Each row is a point. The points of each table are mixes of a few directions, plus a little noise. Count the directions of each table, and those that both share. Where both have some left over, give the other angles between the two spaces (their principal angles), to ten degrees, smallest first.
In the rows, 128 means zero.

First (4 x 2):
[[160  33]
 [106 192]
 [123 142]
 [122 143]]
Second (6 x 2):
[[103 101]
 [132 135]
 [200 209]
 [ 64  55]
 [125 127]
 [138 141]]
Directions: first 1, second 1, shared 0; angles 60

First (8 x 4):
[[106 173 187 104]
 [193  89 152  85]
 [116 133 121 138]
 [152 123 160 101]
 [129 141 156 112]
 [185  25  13 167]
 [ 91 148 111 154]
 [ 52 187 129 162]]
Second (8 x 4):
[[176  57 109 173]
 [ 48 246 159  54]
 [ 90 184 143  93]
 [145 102 121 144]
 [ 91 182 142  94]
 [154  90 118 152]
 [167  70 113 164]
 [152  92 119 150]]
Directions: first 2, second 1, shared 0; angles 30

First (9 x 8):
[[147 153 112  97  93 185 162 148]
 [166  44 188  74  88 224  77 157]
 [113 187 101 162 159 119 198 152]
 [134 152 102 135 128 117 122 119]
 [121 157  98 171 166  73 113 112]
 [108 132 129 178 182  72 119 124]
 [105 100 148 102 101  99 123  94]
 [157 133 100 120 113 138  80 116]
 [102  95 172 110 121 128 159 130]]
Second (9 x 8):
[[200   7 142 180 197 179  36 174]
 [110 181 137 139 143 131 160 151]
 [130 116 118  89  81 130 129  99]
 [135  76 136 103 103 145 139 120]
 [ 86 178 132 148 148  84 175 126]
 [119 178 120  96  88 137 145 118]
 [101 175 106 144 135  62 124  94]
 [154 126 131 119 121 173 107 149]
 [119 114 130 134 134 110 137 121]]
Directions: first 4, second 4, shared 3; angles 40

First (8 x 11):
[[193  72  26 185 145 198 228  40 108 116 131]
 [128 168 123  78 173  31 151 176 154  77 203]
 [110 108 162 161  86 188  91 109 104 167  64]
 [134 149  87  46 121 139  52 160 210 191 153]
 [107 144 189 118 168  74 122 171 112  84 141]
 [107 124 142 166  45 174 103  97 108 177  71]
 [137 133 119 153 148  81 200 117 100  71 159]
 [109 127 176 116 137 139  78 154 128 141 104]]
Second (8 x 11):
[[ 74 204 171 126 122  64 115 122 110 148 156]
 [184  16 120 177  79 152 203 159 103  18  66]
 [ 92 180 151 130 122  92 117 116 116 152 146]
 [ 91 171 137 199  70 136 155  45  69 178 110]
 [104 159 125 169  97 145 138  65  96 176 119]
 [167  84  87  95 165 177 109 142 168 132 127]
 [192  53  94  56 194 156 105 206 197  78 135]
 [118 159 137  71 175  98  85 162 165 141 166]]
Directions: first 4, second 3, shared 2; angles 60

First (11 x 14):
[[107 149 143 123 149 132 121 145 134 127 147 137 122 120]
 [237   8  54 148  15 101 161  27  97 135  18  77 164 178]
 [124 131 131 128 132 129 126 132 128 129 133 130 126 125]
 [236  11  55 148  20 101 160  30  98 136  21  78 164 176]
 [ 87 173 156 121 172 138 117 167 138 127 170 150 115 110]
 [ 63 197 171 115 192 143 109 187 145 125 193 158 106  98]
 [148 103 114 132 106 122 134 109 122 129 106 118 136 140]
 [ 42 218 186 112 212 150 103 205 151 122 212 168 100  89]
 [126 130 131 127 130 129 129 128 129 127 129 128 128 126]
 [103 156 146 122 156 136 120 153 136 128 154 140 120 115]
 [132 126 126 129 125 126 130 126 127 129 126 126 130 129]]
Second (9 x 14):
[[109  86 117  36 159 143 123 144 140 132 127  78 146 146]
 [142 169 179  63  53 115 141 150 166 140 144  96 114 194]
 [ 99 159 105 164  93  66 149 139 108 157 147 134  95 166]
 [223 186 219 210  80 188 114  96 156  81 107 195 139  75]
 [ 72 110  53 173 161  71 140 132  81 154 140 134 108 132]
 [120  94 105 127 174 149 118 119 118 118 118 127 145  96]
 [ 96 120 105  91 125 100 135 144 125 148 141 103 119 161]
 [ 70 115  61 154 146  70 145 137  92 155 144 124 108 146]
 [216 111 205 136 162 249  87  92 163  61  85 164 181  35]]
Directions: first 1, second 3, shared 0; angles 90

First (11 x 20):
[[106  77  73  66 150 115  82 127 130 109 159 139 163  99 118 140  74 113
   82 102]
 [144 123 115 119 141 112 112 131 121 106 129 130 132 126 126 136 124 126
  125 123]
 [179 133  78 128 191 110  46 171  71  65 173 162 128 116 142 141 113 120
  160 136]
 [132 122 100 127 143 109 134 132 126 113 138 113 120 154 108 139 118 126
  115  99]
 [132 136 130 144 125 116 160 124 135 129 118 106 113 163 112 132 139 133
  124 110]
 [122 126 192 110  65  94 223  61 201 141  27  70 139 160 104 131 159 147
   75 102]
 [ 44 148 187 170  63 216 195 119 155 249 136 130 109 115 143  89 146 131
  152 170]
 [ 74 105 104 117 123 158 131 133 135 172 168 131 130 120 120 121  97 117
  111 118]
 [133 131  98 139 154 134 104 153 103 119 165 139 117 134 128 131 117 122
  143 126]
 [158 156 240 120  77 161  95 104 133 137  49 182 169  27 205  97 180 142
  178 238]
 [184 152  88 165 176  82 129 155  97  71 146 105  90 196 103 153 140 132
  145  90]]
Second (11 x 20):
[[153 113 115 108 127  54 183  94 164  83  80  65 124 197  81 155 131 138
   71  59]
 [ 96 133 142 135 119 190  89 148 106 173 163 175 140  64 167 102 123 119
  164 188]
 [ 99 140 143 149 127 209  64 166  85 179 184 196 131  53 182  94 125 116
  193 207]
 [119 129 134 126 124 146 120 131 125 142 134 139 133 110 136 123 125 125
  136 141]
 [ 42  76 165  58  57 162 165  71 198 199  89 121 182  68 128 110  98 123
   59 133]
 [156 136 118 140 145 104 133 134 120  99 123 114 114 159 115 138 134 133
  131 109]
 [168 152 114 155 159 111 119 149 101  94 141 125 107 157 126 138 140 130
  155 122]
 [177 131 103 134 147  55 166 115 140  68  99  73 108 206  82 156 140 135
   97  66]
 [ 81 108 149 101  99 167 129 111 149 174 128 145 151  82 144 111 115 123
  113 152]
 [108 118 139 115 113 147 126 120 136 146 129 135 138 107 135 122 123 125
  123 138]
 [216 174  89 188 190  72 116 169  75  48 142 110  79 206 114 155 156 136
  173  97]]
Directions: first 4, second 2, shared 2

First (11 x 32):
[[114 121 121 148 117 127 117 134  93 102 134 133 146 103 127 141 147 112
  117 101  91 129 110 116 120 136 166 143 123 111 124 128]
 [117 121 122 142 120 126 120 132 101 108 133 133 141 108 128 138 142 116
  119 108 101 129 115 119 121 134 155 138 123 117 125 128]
 [116 123 123 143 119 127 118 132  99 107 132 133 142 108 128 139 142 116
  119 108  99 128 114 119 120 134 158 140 124 115 125 128]
 [134 131 131 120 132 129 132 125 143 139 126 126 121 139 129 123 121 135
  132 138 143 127 135 133 133 125 113 122 131 135 130 128]
 [131 129 130 125 129 129 130 127 135 132 127 126 125 133 129 126 124 130
  130 133 136 128 131 130 130 127 121 126 129 131 129 130]
 [122 125 124 136 125 127 123 131 113 117 131 130 135 118 128 132 136 122
  124 116 113 128 121 123 124 131 144 134 126 121 126 127]
 [108 118 119 154 114 126 113 136  80  93 135 136 152  94 126 146 152 107
  113  93  78 128 104 111 117 138 178 148 122 105 122 127]
 [174 151 150  67 162 133 164 110 237 208 111 109  72 207 131  88  72 176
  162 209 243 126 183 167 154 104  12  82 144 177 142 129]
 [133 130 130 122 131 128 131 127 136 133 127 126 124 134 127 124 124 131
  131 134 137 128 133 131 130 125 119 124 130 131 128 129]
 [103 116 116 163 109 125 108 138  66  82 138 139 159  82 127 152 161 100
  108  82  62 129  96 107 113 142 194 154 119  99 119 127]
 [159 144 142  86 152 132 152 115 204 183 116 114  89 182 129 100  88 162
  151 183 209 128 167 155 147 111  47  96 139 163 138 129]]
Second (8 x 32):
[[112 134 111 146 134 132 121 134  90 100 138 135 144 110 121 134 151 104
  104 107  94 127 109 122 113 134 151 145 122 117 122 141]
 [143 143 130 106 149 133 142 122 163 153 124 121 108 158 126 111 112 140
  132 157 168 127 145 145 133 119  81 114 133 148 132 135]
 [125 104 140 138 100 118 118 129 119 121 124 130 137 108 137 145 128 134
  144 110 111 131 123 113 135 132 163 131 128 114 127 108]
 [111 141 107 143 140 135 123 135  90 101 139 134 143 113 118 130 151 102
   99 109  97 127 109 126 111 134 144 144 122 119 122 146]
 [115 128 117 143 127 129 120 134  96 105 135 133 143 109 124 136 145 111
  112 109  97 127 112 121 118 134 154 141 124 116 123 134]
 [111 143 106 143 144 136 123 135  90 101 140 134 142 114 117 129 153 100
   97 110  96 125 108 128 109 133 142 145 122 121 122 149]
 [128 111 139 133 108 120 123 127 127 127 124 128 132 117 134 138 125 135
  141 119 120 131 127 119 134 130 147 127 128 120 128 113]
 [179 118 174  70 124 119 157 107 249 215  99 108  74 193 146 103  59 198
  195 200 241 130 188 151 172 105  39  76 147 167 145  97]]
Directions: first 1, second 2, shared 1
